Each row of a before or after table is a point. One or more steps were done to the points. Then noise was added and the rows were shuffled. The steps act on how far a point lies along the listed directions, d1 being the first. What was done? A step turns or swaps two directions, mirrors them in a line or flattens them onto one, adds a multiple of one to another, or multiplies one. Angles are multiples of 10 degrees, from the lower direction toward the higher: turns from -170 to 170, lines from 10 to 170 but not 90. Use the fewest steps. Two steps may share a direction if one is a turn and the other turns, adds or multiplies; they go together, in the order done. Otherwise the lowest direction goes first.
In the rows, zero is written as 128.

Directions:
(1): [78 97]
(2): [159  78]
Before (10 x 2):
[[106 146]
 [ 37  78]
 [ 64 132]
 [ 94  92]
 [123  61]
 [159 179]
 [110  67]
 [175 127]
 [143 132]
 [ 90 102]]
After:
[[145  25]
 [126 141]
 [138  85]
 [180  90]
 [143 171]
 [103  70]
 [187  97]
 [150  84]
 [ 90 172]
 [105 112]]
Steps: turn d1 and d2 by 70 degrees

Directions:
(1): [100 173  74  92]
(2): [136 198 168 149]
(3): [182 131 144  66]
(4): [ 71 118 175  90]
Before (10 x 4):
[[168 200 131 134]
 [126 179 109 136]
 [189 112 123 144]
 [ 43 132 116 193]
 [112 171 134 135]
 [152 186 107 101]
 [153  48 228 137]
 [188 192 108 105]
 [151  97 127  94]
 [ 72 107 150 167]]
After:
[[184 139 196 127]
 [184 137 175 149]
 [136 154 147 160]
 [ 39 126 126 196]
 [140 135 170 160]
 [154 168 194 131]
 [156 107  98  93]
 [ 66 138 101 148]
 [ 95 180  51  46]
 [111 118 153  82]]
Steps: turn d1 and d4 by -150 degrees; add -0.5 times d3 to d4

Directions:
(1): [132 182 125 101 101 200  73  92]
(2): [106 205 156  96 160  72 150  94]
(3): [137 121  84 107 175  87  44 148]
(4): [ 97 100 139  51  58  98 120 144]
Before (13 x 8):
[[132 150 157 139  73 159 124 126]
 [123 193 141 135 140 142 151 102]
 [110 147 149 101  62 163 149  99]
 [102 144 180  97  88 139 171 148]
 [127 102  60  92 155  79  46 160]
 [116 131 155 133  90 170 151 110]
 [ 93 172 141 101  97 159 159  82]
 [124 124 133 121  60 168 134 118]
 [130 103 127 173 116 134 159 127]
 [126 155 103 135 147 155  81 143]
 [124 134  98  55 133 116  55 135]
 [ 97 128 143 106 142  27 180 131]
 [106  77 157 128  84 112 184 136]]
After:
[[113 123 157 124 144  77 218 132]
 [115 175 139  79 153 108  79 148]
 [110 139 155 163 110 124 249 113]
 [123 191 132 108 146 146  79  83]
 [117 101 124 162 133 118 162 169]
 [136 153 105 137 174  85  97 123]
 [140 141 124 143 149  84  81 150]
 [137 142 107 150 127 159  92 110]
 [ 99 115  91  84 148  78  88 134]
 [129 132 110 123 164 108  77 129]
 [123 146 103 104 167  68  83 126]
 [120  92 103  98 106 110  95 164]
 [ 97 171 149  62  54 148 126  90]]
Steps: turn d1 and d3 by 150 degrees; swap d2 and d4

Directions:
(1): [126 182 209 153  96  81 191  85 131 134 131]
(2): [158 161  67 133 150 115 108  28 102 142 168]
(3): [185  74 113 169 137  95 176 165 107 195 165]
Before (14 x 11):
[[137 170 116 145 132 107 138  62 121 127 144]
 [121 159 108 127 119 119 123  70 112 112 148]
 [136 155 127 120 118 133 132  96 129 113 117]
 [139 130 111 123 141 111 125 126 124 155 157]
 [130 105 143 122 116 127 137 170 131 114 123]
 [117 135 127 121 134 145 119 121 124 109 116]
 [120 139 125 122 134 137 135 106 125 121 131]
 [131 164 135 136 125 111 143  72 119 139 135]
 [138 112 141 139 133 131 139 154 137 134 133]
 [115  96 100 115 141 158  97 156 136 124 113]
 [148 156 113 136 138 110 136  60 109 140 155]
 [125 136 123 128 133 134 120 115 139 100 117]
 [133 114 114 104 137 146 105 140 132 122 124]
 [122  98 139 130 117 130 137 179 133 142 112]]
After:
[[124 117 162 136 124 133 144 164 145 125 121]
 [100 100 178 126 103 134 146 210 148 126  90]
 [122 125 119 123 138 145 118 127 120 116 119]
 [133 127 111 130 137 135 119 118 135 107 122]
 [152 142 101 124 129 133 128  94 119 127 131]
 [165 168  68 152 152 101 126  24 103 149 172]
 [147 155  65 133 137 115 113  39  95 131 173]
 [137 150 111 122 139 107 121  95 122 148 161]
 [156 155  95 143 140 107 135  52 104 157 157]
 [ 99 111 125 111 131 160 100 156 145 109 100]
 [127 121 125 101 133 147 105 137 135 116 120]
 [115 101 170 119 106 131 146 200 142 105 107]
 [130 135 109 124 141 137 133  99 120 128 140]
 [172 167  70 142 154 104 125   8  92 154 181]]
Steps: flatten d1 and d3 onto the line at 40 degrees; multiply d2 by 2

Directions:
(1): [153 124 170  55 173 170  58 121 137 169 143 118  79 187]
(2): [ 93 100 146 148 134  63 171 206 159 191 170 112  93 163]
(3): [119 158 179 109  94 130 149  81 159  98 235  76 149 114]
(4): [ 80  77 136 147 158 138 140 124  50  47 138  90  79 165]
(5): [181  86  98 144 138 153 196  67 115 160 177 193  90 140]
Before:
[[146 160 104 122 114 136 110 134 146 146  55 164 156  99]
 [157  95 104 152 126 117 155 100 124 117  95 150  95 112]
 [111 115 169 118 125  87 169 100 154 104 231  73 133 142]
 [108 131 187  80 101 120  97 105 170 100 224  56 122 162]
 [ 83 136 141 119 109 107  82 141 106  98  82 107 148  90]
 [151 206 126 114 123 103  66 155 156 161  76 138 187  78]
 [ 86 138 158 113 133 154  83 135 117  71 116 110 118 131]
 [160 187 129  71 103  99  38 201 229 249  15 168 169 103]
 [120 126  82 138 148 110  97 201 122 151  63 146 106 147]
 [ 94 145 153 144 108 106 148 164 170 118 152 105 155 127]]
After:
[[114 117 166 118 126  84 170  97 155 102 229  74 131 141]
 [155 208 123 109 123 103  66 156 161 167  75 138 191  77]
 [151 166 104 119 111 137 109 136 153 154  52 169 162  94]
 [143 167 133  78 113 103  43 200 204 220  19 155 151 117]
 [ 90 144 139 118 105 105  80 141 117 112  79 111 155  86]
 [166 105 101 149 121 115 154  99 137 135  92 156 105 105]
 [118 125  83 137 150 108  95 201 121 150  62 147 102 149]
 [ 78 127 161 115 137 155  83 136 106  57 120 103 111 137]
 [ 88 112 191  86 113 128 104 105 138  70 229  41 104 179]
 [106 155 153 140 100 104 145 166 189 135 150 114 166 116]]
Steps: add 1 times d1 to d4

Directions:
(1): [166  90  69 164 215 177  95  72 100  86 106 159 117  89  89  89 132 118
  69 103]
(2): [115 160 118  28 124 151 129 174 149 143 124 141 152  98 132  21 142 180
  67 151]
(3): [137 153 160  81 152 197 207 121 125  39 135  77 114 141  76 159 168 167
 162 108]
Before:
[[132 109  85 198 132 107  58 104 119 185 115 178 141 108 149  82  87 102
   77 150]
 [148 146 115  30 165 197 183 145 124  55 124 111 110  94  68 117 166 178
  127 143]
 [ 98 169 111  64 101 116 123 182 152 164 149 159 162 110 146  23 115 149
   88 144]
 [129 174 129  22 132 172 166 129 148  99 131 118 127 109  94  51 155 167
   65 138]
 [138 149  97 116 136 102  85 134 155 180 115 169 157 113 176  59 121 143
   74 147]
 [130 146  96  91 152 160 109 136 136 140 109 179 151  88 115  28 133 142
   47 103]
 [113 153 111  79 153 191 161 132 138  94 126 116 116 110 106  78 153 150
   85  98]
 [111 146 150 132 100 123 160 165 141 114 120  92 121 124 131 143 143 127
  157 132]
 [129 124  93  72 105 109  91 156 129 186 101 186 165  83 143  32 122 149
   73 148]
 [110 172 187 111  77 111 173 150 132 135 141  93 141 173 148 158 144 131
  157 148]
 [138  95  65 203 163 125  75  91 105 153 106 148 110 121 124 127  77  97
  110  90]
 [131 128 176 191  75 107 173 116 128 100 126  64 118 184 137 239 124 103
  239  87]
 [145 127 124 138 131 140 115 117 129 113 113 150 123 123 125 118 128 129
  112 129]]
After:
[[135 154 113   6 143 171 161 172 136  95 121 127 128  84  90  76 155 186
  102 162]
 [136 174 148  42 140 182 197 111 140  65 137  92 113 127  76 107 165 161
  104 119]
 [116 125 105 136  68  63  66 162 149 215 105 156 162 116 194  54  91 117
  100 134]
 [157 118 149 138 135 165 194  93 103  59 114 102 118 141  74 211 153 129
  200  94]
 [140 133 131 138 123 137 120 120 132 110 115 142 124 130 125 129 130 130
  123 126]
 [109 161 125  79 141 187 170 138 141  90 131 106 115 121 109  92 157 153
  101 101]
 [125 107  88 198 138 115  94 105 112 157 114 131 108 138 131 153  76 100
  136  96]
 [157 144 145 166 157 147 168  84 134  78 127 102 118 160 119 202 150 132
  177 103]
 [126 158 156 126 145 173 207 118 125  45 157  90 119 153  81 172 142 133
  186  93]
 [113 142 130 128 107 121 134 162 143 130 115 113 127 106 137 100 139 130
  122 135]
 [116 161 155 112 105 121 139 144 128 148 129 119 144 149 146 108 139 129
  112 149]
 [141 147 148 130 151 185 186 105 123  62 127 115 120 134  76 160 155 133
  146  72]
 [142 112 134 231 135 131 129  75 104 112 127 121 114 150 112 199 107  94
  165 123]]
Steps: multiply d1 by 0.4; swap d2 and d3

Directions:
(1): [134 142 141  53 122 165 136 156 132 172 139  71  94 183 207 207 112  62
  68  80 108 130 131 153]
(2): [ 73  51 137 122  95 151 132  69 216 143 157 153  86 194 141 144 159 154
 216  97 135 105 105 146]
(3): [112  97  93 112 173  42 116  67 108 134 160  87 173 107 132 157  62 134
 130 147  95  89  68 219]
(4): [ 91  67 130  92 105  89 168 144 105 150  78 154 112 114  37 141 140 129
  86  78 100  85 226 168]
(5): [148 168  95 154 123 115 119 194 226  33 198  97 109 105 106 130 117 133
 122  79  83  84 153 146]
Before:
[[147 153 150 144 124 183 110 143 131 139 121 139 130 152 159 114 143 134
  139 140 170 162 104  68]
 [117 119 138 131 109 159 124 119 130 143 100 164 108 159 139 113 147 126
  153 132 157 168 127  86]
 [ 98  86 127 130 127 125 127  83 133 150 112 151 133 143 114 128 122 142
  154 140 128 121 127 145]
 [115 122 135 128 114 160 135 135 136 131 119 157 108 135 137 121 155 127
  139 122 127 127 154 101]
 [ 91  94 137 128  98 151 126 133 203 123 150 153  93 162 116 136 151 138
  161 100 121 121 136 129]
 [155 163 127 115 119 175 121 151 125 131 129 131  99 160 164 127 146 107
  112 110 129 159 147 106]
 [ 96 121 120 160  94 114 138 132 179  99 127 143 105 128  91 117 155 154
  150 100 127 118 152 127]
 [125 118 113 139 136 115 137 115 163 108 157 131 136 123  99 130 141 140
  145 126 123 105 137 146]
 [143 154 110 160 140 111 111 116 146  93 152 119 158 112 137 106 104 146
  156 156 125 126 102 110]
 [ 90  81 135 105 107 115 140 110 158 147 133 139 100 162 111 143 149 141
  158  92 125  93 142 159]
 [125 111 154 137 115 135 138 131 102 146 100 145 116 127  95 109 152 140
  131 132 166 137 169 104]
 [104 124 139 120  99 174 136 136 174 126 145 110  98 180 164 157 132 106
  148 108 128 127 125 110]
 [135 147 137 150 104 151 145 153 135 110 106 161 112 114  92  99 166 125
  128 102 143 144 184  79]
 [ 99  96 153 110 100 163 143 142 208 121 158 135  61 175 139 147 168 119
  152  77  99 100 159 129]]
After, 14 rows:
[[125 124 103 149 128  81 133 136 149  85 132 133 146  95  73 108 110 149
  135 122 102  93 164 138]
 [126 125 109 123 131 117 139 136 185  98 168 112 125 130 101 150 138 125
  125 102 105  92 151 159]
 [105 108 135 101 114 137 128 113 170 145 157 116  98 179 165 158 139 125
  161  99 133 109 104 148]
 [144 154 142 120 100 164 149 170 142 118 118 139  95 131 119 128 158 102
  107  77 134 142 188  88]
 [ 99 111 132 136  98 153 120 147 225 102 172 141  90 163 129 140 147 133
  159  92 112 118 128 132]
 [ 93  79 135 104 125 136 131  75 114 178  99 145 127 162 140 151 119 122
  141 138 131 129 124 145]
 [122 134 140 142 109 175 123 151 248  74 200 123  63 170 164 135 163 127
  175  89  97 105 124 114]
 [106  98 144 124 108 154 132 102  99 171  73 181 111 160 126 112 154 129
  150 140 167 173 136  87]
 [125 108 164 105 112 152 141 127  82 182  92 128 107 155 135 137 149 114
  113 124 168 150 161 105]
 [118 122 140 124 112 166 137 137 135 134 120 158 107 143 145 125 152 122
  137 123 128 131 150  96]
 [126 117 151 156 117 154 123 128 105 149  85 177 142 133  97  88 156 159
  147 147 173 152 137  70]
 [110 132 127 166 107 162 121 126 188  91 155 128 118 157 145 117 135 139
  186 134 138 130 105  93]
 [157 167 119 150 123 163 110 135 126 109 132 149 112 137 147  95 151 134
  145 140 142 166 133  92]
 [105 137 120 131  86 126 140 161 205  91 148 112  86 143 117 153 145 124
  122  64 103 104 165 142]]
Steps: turn d1 and d4 by -90 degrees; multiply d5 by 2

Directions:
(1): [117 107 158  82 106  90 135 160 179 168  73  59 136 170 127  48 107  78
 154 168 125 144 150  61 115 146 166 128 126 129 122 129  93  40  51  79
  93 129  98 137  74 160 204 133  92 230 140  75]
(2): [172  82 153 139 174 143 130  58 188 128 210 172  51 141 171 154 130 127
 141 176 154 121  90  88 144  99 137 180 138 112 117  58 143  59 112 126
 106  82 111  33 223 118 131 131 117 140  65  64]
(3): [151 127 120 162  87 119 145 119 108  83  90 135 130 101  97 172 109 118
 122  83 116  27 124 107 165 202  43 171 125 106 149 191 148 106 181 141
 130  80  99 138 173 175 108 192 156 249 162  56]
(4): [ 94  66 138 220 120 145  91  55 122 152 101  84 178 114  64 180 156 103
 131  88  99  58 137 121  82 119 219 147 193 154 155  66 154 215  77  62
 113  77 104 119 103 115 130 149 110 134 105 126]
Before (9 x 48):
[[181  98 141  93 190 116 144  99 233 164 205 134  33 174 220  90 134 119
  155 212 173 203  85  70 130  67 150 191 100 109  79  43 109  29 104 126
   87 127 123  49 190 113 147  78 102 120  37  84]
 [135 161 124  79 104  95 137 204 121 134  89  71 151 128 115  75  91 112
  124 129 115 136 148 119 121 162  88 102  95 109 151 185 111 119 143 143
  148 155 147 167  85 151 141 140 115 169 163 135]
 [160 131 157  73 211 156 149 127 177 123 230 177  52 166 201 102 132 168
  135 210 176 208  97 126 140  65 141 140 108 109  77  28 113  48  96 144
  118 147 143  46 198 100 141  81  99  35  60 124]
 [ 96 134 115 148 102 114 127 141 110 108  61 102 162  98  96 146 133 125
  120  91 103  74 140 130 122 131 127  96 148 179 141 143 119 146 132 119
  130 128 120 164  74 155 126 166 157 188 153 137]
 [121 147 142 112 105 116 136 154 116  98  81 104 118 131 122 120 108 139
  115 127 148  89 132 114 173 176  81 127  97 114 138 193 113  91 162 156
  120 109 111 177 115 146 137 176 121 221 158  74]
 [120 118 146 122 124 126 142 130 139 130 101 102 152 128 117 137 114 110
  148 140 118 124 123 114 127 158 133 139 134 138 122 160 123 117 138 135
  128 139 121 148 113 137 117 157 141 170 145 127]
 [156 142 125 112 150 133 142  99 148 109 170 178  58 139 160 131 107 152
  151 136 151 134 103 113 155 114 110 160 100 116 110 122 133  87 150 175
  133 133 135 100 205 136 120 142 137 122 117 104]
 [117 160 114 103 112 118 141 173 106  97  93 139 138 108 109 116 125 129
  123 117 122 131 161 136 141 139 112 103  98 121 126 184 121 157 153 150
  125 142 130 168 113 164 125 120 152 134 162 149]
 [145 146 141 105 118 112 143 167 123 129  89 128 122 127 121 114 108 130
  120 136 130 141 155 110 139 174 100 110  92 119 153 156 119 124 143 119
  138 147 131 158 120 141 138 149 136 157 158 131]]
After, 9 rows:
[[132 120 135 134 151 146 133  98 138 127 145 140 130 125 131 164 126 135
  145 149 123 137 104 134 129 130 136 139 131 135 113 131 133 137 155 151
  137 136 137 117 146 114  92 144 149 110 121 146]
 [ 90 165 128 109  68 109 148 219  79 103  12  54 206 132  70  88 111 122
  120  84 102  84 176 129 128 197  89 112 118 125 129 184 101 121 117 104
  127 143 104 211  54 180 164 158 120 213 197 113]
 [138 114 138 121 161 135 131 104 154 114 164 167  84 120 135 137 134 127
  138 158 134 135 131 109 128  94 163 141 120 118 122  97 134 134 118 127
  108 107 124  89 178 142 138 107 133 112  96 116]
 [158 116 146 143 159 139 130 113 130 126 148 162  90 118 131 161 125 146
  115 144 140 139 130 121 133 140 129 127 111 120 156  97 139 146 140 119
  140 125 132 114 167 115 117 138 131 105 116 138]
 [122 139 141 146 168 171 109  97 116 107 170 158 100 118 142 165 144 176
  102 137 165 140 112 166 147  88 149 117 123 138 127 102 136 174 160 167
  136 118 144 131 149  81  94 124 118  49  93 147]
 [174 109 128 141 155 136 123  98 147 123 193 144  88 111 139 170 114 137
  115 139 133 105  98 123 128 117 102 153 123 110 152  96 150 143 160 151
  148 101 147  69 197 117 102 138 123 109  91 116]
 [106 179  80 146  61  88 144 187  75 122   9  55 202 104  78 125 126 119
  115  47 100  91 154 146 126 195  67 139 100 124 133 227 118 194 195 139
  134 156 126 244  51 164 102 143 155 197 189 156]
 [134 118 130 134 169 135 128  96 154 108 171 173  85 112 158 158 148 150
  125 145 138 118  99 131 129  75 137 111 145 174 119  73 126 111 134 149
  126 129 133  82 154 119 111 131 153 104  86 129]
 [100 157 119 116 107 120 126 144 106 141  87 107 144 146 108  95 112 136
  147 100 122 143 146 137 116 123 154 112 108 148 122 152 114 162 114 137
  140 172 140 183  88 137 149 131 126 109 162 164]]
Steps: turn d1 and d3 by 140 degrees; multiply d2 by -1; multiply d4 by 0
